Rows are points. Each copy is the shape, with its points in the same order, turned, moved and blurred by noise. Some copies are also mirrored. Which?

Shape (6 x 3):
[[ 0.14  0.20 -0.29]
 [-0.06 -1.00 -0.13]
 [-0.01  0.15  0.11]
 [-0.29  0.44 -0.09]
 [-0.36 -1.00 -0.37]
 [-0.11  0.45  0.19]]
Copy 1:
[[ 0.03 -0.19  0.22]
 [-0.93  0.41 -0.20]
 [ 0.21 -0.02 -0.10]
 [ 0.45  0.07  0.15]
 [-0.89  0.68 -0.01]
 [ 0.49 -0.05 -0.07]]
Copy 1 is: mirrored
Copy 2:
[[-0.02  0.30  0.26]
 [ 0.72 -0.59 -0.08]
 [-0.23  0.09 -0.10]
 [-0.21  0.54 -0.15]
 [ 1.00 -0.28 -0.16]
 [-0.37  0.28 -0.20]]
Copy 2 is: only turned
Copy 3:
[[-0.27 -0.50 -0.09]
 [ 0.29  0.25  0.88]
 [-0.09 -0.15 -0.23]
 [-0.52 -0.23 -0.33]
 [-0.04  0.25  0.99]
 [-0.23 -0.08 -0.47]]
Copy 3 is: only turned
Copy 4 (6 x 3):
[[-0.11  0.22  0.14]
 [ 0.99  0.26  0.45]
 [ 0.03  0.03 -0.05]
 [-0.28 -0.25  0.13]
 [ 1.02  0.16  0.83]
 [-0.17 -0.18 -0.22]]
Copy 4 is: mirrored

Shape:
[[-0.62  0.26 -0.36]
 [ 0.42  0.61 -0.03]
 [ 0.22 -0.53  0.43]
 [-0.24  0.54  0.00]
 [ 0.10 -0.08 -0.67]
 [ 0.08 -0.23  0.37]]
Copy 1, 6 rows:
[[ 0.55 -0.18 -0.21]
 [-0.05  0.11  0.64]
 [-0.68  0.54 -0.36]
 [ 0.36  0.20  0.16]
 [-0.22 -0.56 -0.05]
 [-0.36  0.50 -0.22]]
Copy 1 is: only turned
Copy 2, 6 rows:
[[ 0.54  0.81 -0.18]
 [-0.55  0.71  0.26]
 [-0.06 -0.42 -0.13]
 [-0.12  0.87 -0.15]
 [ 0.40  0.38  0.51]
 [-0.09 -0.04 -0.32]]
Copy 2 is: only turned
Copy 3:
[[ 0.63  0.25  0.00]
 [ 0.01 -0.70  0.20]
 [-0.74  0.36  0.34]
 [ 0.26 -0.21 -0.20]
 [ 0.38  0.05  0.72]
 [-0.47  0.21  0.18]]
Copy 3 is: mirrored
Copy 4, 6 rows:
[[-0.74  0.64 -0.15]
 [ 0.10  0.13 -0.61]
 [ 0.28 -0.11  0.58]
 [-0.50  0.16 -0.52]
 [ 0.04  0.98 -0.02]
 [-0.10 -0.06  0.25]]
Copy 4 is: mirrored

Shape:
[[ 0.59  0.56 -0.41 -0.20]
 [ 0.00 -0.16 -0.30 -0.15]
 [-0.11 -0.62  0.12  0.20]
 [ 0.25  0.58 -0.45  0.03]
 [ 0.21 -0.13 -0.75  0.38]
 [-0.59 -0.44  0.05 -0.56]
 [-0.56 -0.30 -0.13  0.19]
 [ 0.14 -0.53  0.20 -0.07]
 [-0.38  0.30  0.43  0.23]
 [-0.97 -0.52  0.23  0.27]]
Copy 1, 10 rows:
[[ 0.60 -0.15 -0.18  0.71]
 [ 0.33 -0.04  0.19 -0.10]
 [-0.09 -0.38  0.20 -0.56]
 [ 0.27  0.00  0.01  0.71]
 [ 0.23 -0.40  0.67  0.34]
 [ 0.20  0.43  0.05 -0.74]
 [-0.26  0.13  0.39 -0.37]
 [ 0.21 -0.44 -0.07 -0.55]
 [-0.50  0.13 -0.37 -0.01]
 [-0.67  0.21  0.32 -0.77]]
Copy 1 is: mirrored
Copy 2, 10 rows:
[[ 0.34 -0.87 -0.45 -0.01]
 [ 0.16 -0.01 -0.44  0.32]
 [ 0.09  0.72 -0.48  0.05]
 [-0.08 -0.72 -0.50  0.08]
 [-0.07 -0.19 -1.10  0.16]
 [ 0.09  0.55  0.04  0.74]
 [-0.43  0.41 -0.38  0.35]
 [ 0.43  0.57 -0.42  0.02]
 [-0.47  0.08  0.11 -0.22]
 [-0.65  0.89 -0.11  0.35]]
Copy 2 is: only turned
Copy 3 (10 x 4):
[[-0.69  0.01 -0.32 -0.48]
 [-0.17  0.01  0.34 -0.06]
 [ 0.47  0.25  0.38  0.12]
 [-0.44 -0.26 -0.24 -0.49]
 [ 0.01 -0.07  0.36 -0.77]
 [-0.11 -0.10  0.64  0.70]
 [ 0.34 -0.33  0.44  0.14]
 [ 0.17  0.46  0.26  0.20]
 [ 0.29 -0.39 -0.36  0.36]
 [ 0.74 -0.43  0.54  0.56]]
Copy 3 is: only turned
Copy 4 (10 x 4):
[[-0.97  0.14  0.29 -0.48]
 [-0.30 -0.20  0.35  0.07]
 [ 0.00 -0.02  0.22  0.70]
 [-0.60  0.28  0.43 -0.49]
 [-0.47  0.17  0.97  0.13]
 [ 0.26 -0.72 -0.04  0.21]
 [ 0.37 -0.05  0.42  0.25]
 [-0.30 -0.12  0.02  0.62]
 [ 0.21  0.45 -0.19 -0.08]
 [ 0.85 -0.07  0.16  0.50]]
Copy 4 is: only turned

Shape, 8 rows:
[[ 0.31  0.01 -1.16  0.22]
 [ 0.10  0.25  0.10 -0.15]
 [ 0.20  0.12  0.86 -0.33]
 [ 0.17 -0.26  0.59 -0.34]
 [ 0.09 -0.19  0.38  0.12]
 [-0.30  0.16  0.59 -0.37]
 [ 0.19 -0.26 -0.32 -0.35]
 [ 0.29  0.23  0.86 -0.45]]
Copy 1:
[[-0.11  0.31 -0.94 -0.57]
 [-0.03  0.09  0.18  0.11]
 [ 0.05 -0.29  0.86  0.28]
 [ 0.08 -0.20  0.79 -0.16]
 [ 0.41 -0.11  0.41 -0.13]
 [ 0.10  0.26  0.81  0.23]
 [-0.22  0.16  0.09 -0.54]
 [-0.13 -0.33  0.87  0.36]]
Copy 1 is: mirrored
Copy 2, 8 rows:
[[ 0.00  0.73 -0.16 -0.79]
 [-0.06  0.09 -0.27  0.27]
 [ 0.16 -0.41 -0.45  0.74]
 [ 0.30 -0.54 -0.41  0.30]
 [ 0.38 -0.17 -0.03  0.31]
 [-0.25 -0.47 -0.11  0.60]
 [ 0.11 -0.05 -0.40 -0.37]
 [ 0.17 -0.43 -0.64  0.80]]
Copy 2 is: mirrored

Shape:
[[-0.17 -0.10  0.60  0.00 -0.37  0.07]
 [-0.13 -0.22 -0.27 -0.60 -0.18  0.48]
 [-0.15 -0.46 -0.28  0.08  0.45  0.13]
 [ 0.27 -0.11 -0.30 -0.44  0.07 -0.03]
 [ 0.30 -0.31  0.01 -0.91 -1.03  0.00]
 [ 0.35 -0.35 -0.08 -0.05 -0.50  0.58]
 [ 0.32  0.02 -0.51 -0.28  0.00  0.50]
 [-0.79  0.06 -0.40  0.22  0.02 -0.99]
 [-0.21  0.03  0.93  0.48 -0.47  0.26]]
Copy 1, 9 rows:
[[-0.21  0.37 -0.05 -0.16 -0.85  0.06]
 [ 0.38  0.02  0.15 -0.01 -0.17 -0.62]
 [ 0.14 -0.29 -0.48  0.26  0.05  0.11]
 [-0.08 -0.01  0.04 -0.29  0.17 -0.25]
 [-0.35  0.33  0.29 -0.42 -0.43 -1.08]
 [-0.02  0.60 -0.33  0.11 -0.07 -0.57]
 [ 0.37  0.29  0.03  0.03  0.36 -0.31]
 [-0.64 -0.63  0.73  0.41 -0.22  0.45]
 [-0.22  0.75 -0.15  0.10 -1.00  0.46]]
Copy 1 is: mirrored
Copy 2, 9 rows:
[[-0.41  0.18 -0.49  0.11 -0.33 -0.21]
 [ 0.41 -0.13 -0.34 -0.38 -0.67  0.19]
 [ 0.31  0.39  0.42  0.01 -0.50  0.14]
 [ 0.40 -0.34  0.15 -0.06 -0.50 -0.10]
 [ 0.16 -0.91 -0.79  0.31 -0.55  0.16]
 [ 0.61  0.14 -0.61  0.16 -0.33 -0.22]
 [ 0.80 -0.10 -0.11 -0.39 -0.44 -0.18]
 [-0.53 -0.10  0.68 -0.06  0.43  0.58]
 [-0.61  0.54 -0.70  0.23 -0.06 -0.52]]
Copy 2 is: only turned

Shape:
[[-0.80 -0.26  0.00  0.46 -0.09 -0.79]
 [-0.12 -0.48  0.29  0.17  0.74  0.23]
 [ 0.03  0.05 -0.06  0.30 -0.02  0.17]
 [ 0.06 -0.36  0.64  0.50  0.95  0.15]
 [ 0.11 -0.79 -0.24 -0.19 -0.62 -0.16]
 [ 0.14 -0.83 -0.11  0.33  0.11 -0.42]
 [ 0.46  0.01 -0.31 -0.03  0.13  0.70]
 [ 0.56  0.25 -0.76 -0.51 -0.06 -0.41]
 [-0.47 -0.08 -0.70  0.20 -0.39 -0.33]
 [-0.06  0.09 -0.30 -0.13  0.52  0.11]
 [-0.40 -0.29  0.11 -0.35  0.21 -0.15]
 [ 0.17  0.62 -0.44 -0.11 -0.16 -0.50]]
Copy 1, 12 rows:
[[-0.49 -0.09 -0.32 -0.65  0.42  0.15]
 [-0.05  0.10 -0.51  0.63 -0.06 -0.36]
 [-0.13 -0.33  0.27  0.15 -0.15 -0.21]
 [-0.09  0.17 -0.80  0.58 -0.60 -0.27]
 [-0.65  0.24  0.64  0.13  0.57 -0.54]
 [-0.36  0.41 -0.17 -0.13  0.19 -0.64]
 [ 0.21 -0.37  0.45  0.76 -0.14 -0.59]
 [ 0.76  0.10  0.98 -0.06  0.33 -0.31]
 [-0.11 -0.38  0.38 -0.32  0.69 -0.33]
 [ 0.48 -0.14  0.01  0.38  0.35 -0.27]
 [-0.13  0.10 -0.11  0.45  0.49  0.20]
 [ 0.48 -0.15  0.71 -0.28  0.12  0.05]]
Copy 1 is: only turned
Copy 2:
[[-0.12  0.66 -0.01  0.41 -0.12  0.91]
 [-0.04  0.03 -0.78  0.65  0.31 -0.23]
 [-0.18 -0.06 -0.22  0.12 -0.30 -0.11]
 [-0.53 -0.02 -1.16  0.44  0.37 -0.12]
 [ 0.40  0.94  0.09  0.18 -0.48 -0.50]
 [-0.27  0.88 -0.30  0.58 -0.13 -0.20]
 [-0.05 -0.44 -0.16  0.19 -0.32 -0.87]
 [-0.35  0.22  0.90  0.04  0.01 -0.76]
 [ 0.06  0.26  0.54  0.46 -0.50  0.28]
 [-0.14 -0.25  0.10  0.47  0.27 -0.30]
 [ 0.27  0.32 -0.18  0.22  0.41 -0.02]
 [-0.49 -0.02  0.75 -0.16 -0.05  0.00]]
Copy 2 is: only turned
